Each row is a point. Before rounding, the points of a table are all equally far from one centre. They may lie mostly on one side of it. Where is the centre, to within rounding?

Points (6 x 2):
-39  -15
-40  -14
-25  -25
-43  -9
-44  19
7  -22
Centre: -12  6

Points, 11 rows:
-24  39  -7  -28  6  -2  -45  -39
-5  47  -19  -2  -26  26  -28  -55
3  55  -15  41  -4  1  -34  -30
-7  2  -41  18  -31  -12  -18  5
23  26  -21  40  -34  6  -4  -3
10  30  27  15  -8  15  -41  10
26  41  -7  30  -16  6  -47  -47
6  11  -24  -1  -52  20  -35  -16
-1  17  12  34  -29  39  -22  -38
14  40  -16  -3  19  30  -36  -61
-31  11  -22  49  6  14  -13  -28
Centre: 6  12  -7  3  0  3  -14  -25

Points:
2  35  -9  -14  38  7  45  17  -4  -10  8  8  -31  48
-1  44  7  19  -8  23  28  15  -24  24  34  2  -72  34
19  37  -11  16  17  -14  27  -17  2  26  50  6  -51  21
24  36  -16  42  -17  -11  -12  1  -13  11  28  -12  -33  0
-3  36  -55  -26  33  -16  35  41  -7  34  20  -8  -11  -13
23  31  9  1  6  11  8  7  -1  30  86  -21  -13  31
-16  52  -22  11  -9  28  28  -2  -14  23  53  -45  -28  17
44  28  -6  -6  -12  -16  2  -5  -13  26  46  -46  -26  2
21  8  20  -4  -25  1  15  28  0  35  41  -30  -50  -15
21  25  -48  -7  20  37  19  19  6  14  60  -24  -34  11
22  1  -32  -3  19  30  10  20  11  -2  59  -29  -24  23
6  12  -22  -13  19  32  19  22  -12  5  54  -37  -38  -5
38  41  -10  -24  15  27  11  5  5  28  57  -18  -13  -12
-16  47  -35  -36  -20  0  15  5  -21  28  9  9  -60  -17
9  41  -28  -28  9  -35  -2  30  3  -9  18  -28  -29  -21
-2  32  -29  39  -4  -4  19  24  25  -3  30  6  -56  43
8  31  6  23  -18  -18  41  34  -16  11  19  -49  -28  38
Centre: 0  33  -17  -15  -7  -1  3  29  1  31  22  -7  -23  30

Points:
25  6  32  51  -10  29  -2  -38  -46  -20  8  -35  -17  -16  -34  0  -7  -5  27  58  22  -19  -22  -25
58  18  5  17  28  38  5  -58  -31  -2  -20  -25  -2  7  -26  -11  8  7  4  68  -20  -15  -29  3
36  11  16  33  16  -1  12  -32  -8  -7  8  -25  -40  -2  -49  -19  14  -18  16  35  12  -16  -53  -12
37  -8  17  48  30  -22  -23  -28  -28  -19  3  -15  -24  1  -25  -5  -2  -13  1  33  -15  -24  -27  -1
42  28  24  38  37  20  5  -50  -44  20  -18  -18  -5  11  -52  -2  3  29  15  53  7  -32  -2  -3
4  35  17  42  29  -6  0  -9  -45  -30  5  -25  -17  3  -38  -9  -17  5  21  65  -3  -53  -51  -27
27  29  -3  35  19  33  -8  -56  -36  14  -18  -42  -15  -3  -35  -47  -7  -1  58  34  8  -26  -28  -18
5  36  47  31  1  9  -27  -56  -48  -6  0  -13  -6  -11  -39  -18  -34  -4  12  34  2  -45  -39  -10
49  10  7  31  49  -17  -2  -20  -30  -33  2  6  0  -4  -30  -28  10  -9  24  36  16  -19  -40  -7
29  37  20  29  38  -12  6  -19  -28  12  5  -1  -8  0  -30  -47  10  -12  35  27  19  -22  -16  -48
42  17  15  33  9  16  -29  -39  -25  -22  -5  -28  -15  2  -26  -47  18  5  -14  61  2  -21  -39  -29
19  -13  25  26  19  -18  -1  -45  -46  17  -23  -11  -12  -1  -57  -23  14  23  17  73  2  -22  -9  1
43  -30  21  13  15  1  7  -47  -40  6  -9  -27  10  26  -34  -10  -5  -27  7  33  -8  -47  -34  6
34  22  2  13  22  -17  -7  -27  -56  8  -16  -17  -22  -13  -37  2  37  7  26  59  -2  -50  -11  -37
25  -22  5  41  -8  24  -6  -26  -25  21  -5  -37  -33  14  -67  -13  16  23  34  67  2  -22  -36  -1
11  -1  -8  9  19  -6  -33  -30  -46  -28  -9  -40  -36  7  -66  22  10  -1  17  34  -2  -29  -1  11
57  -18  8  29  14  27  -8  -9  -35  -35  -36  -3  -10  2  -37  -37  24  22  20  64  8  -46  -38  11
49  -1  14  42  23  16  5  -31  -25  -14  -8  -18  -30  28  -32  -16  17  -12  28  50  21  -21  -48  -7
36  23  10  31  28  2  -12  -42  -30  -5  11  -18  -27  -3  -49  -30  11  8  3  40  39  -8  -26  -40
6  17  14  42  25  4  -24  -58  -25  -19  15  11  -17  3  -29  -22  15  18  42  14  -17  -21  -17  -20
48  11  24  46  31  17  -18  -25  -6  -37  -14  -22  -2  -18  -25  -9  -19  15  33  36  -20  -48  -21  -16
30  12  26  41  18  3  -41  -7  -18  25  -17  -37  5  -11  -43  2  14  -3  0  43  -1  -24  -48  -36
40  -17  15  24  -18  25  35  -15  -36  13  -14  -20  -26  20  -2  -14  35  -4  61  45  9  -35  -53  18
17  0  -2  30  -9  4  8  -25  -32  -20  -24  -15  -22  -22  -60  -24  31  -21  20  41  10  -32  -41  -11
23  15  6  47  23  -7  16  -6  6  -24  0  11  -42  10  -21  -31  34  -12  19  53  26  -26  -40  -4
12  13  1  23  64  -6  -16  -42  -29  2  -2  -16  -23  12  -52  -6  15  -13  3  57  -13  -63  -15  18
37  9  14  13  -10  -1  -10  -49  -5  -15  -23  -47  -13  19  -24  -10  19  -4  -35  45  -8  -24  -30  20
41  22  -6  21  12  -7  21  -7  -27  -24  15  -22  3  24  -53  -12  -4  -10  5  27  -7  -37  -52  -19
8  14  26  36  -4  5  1  -36  -24  14  12  -43  -32  13  -58  4  9  -11  -2  11  5  -23  -33  -23
Centre: -5  6  1  -14  10  28  -9  3  -17  11  6  -16  -6  -6  0  -16  -3  21  14  35  18  -36  -14  13
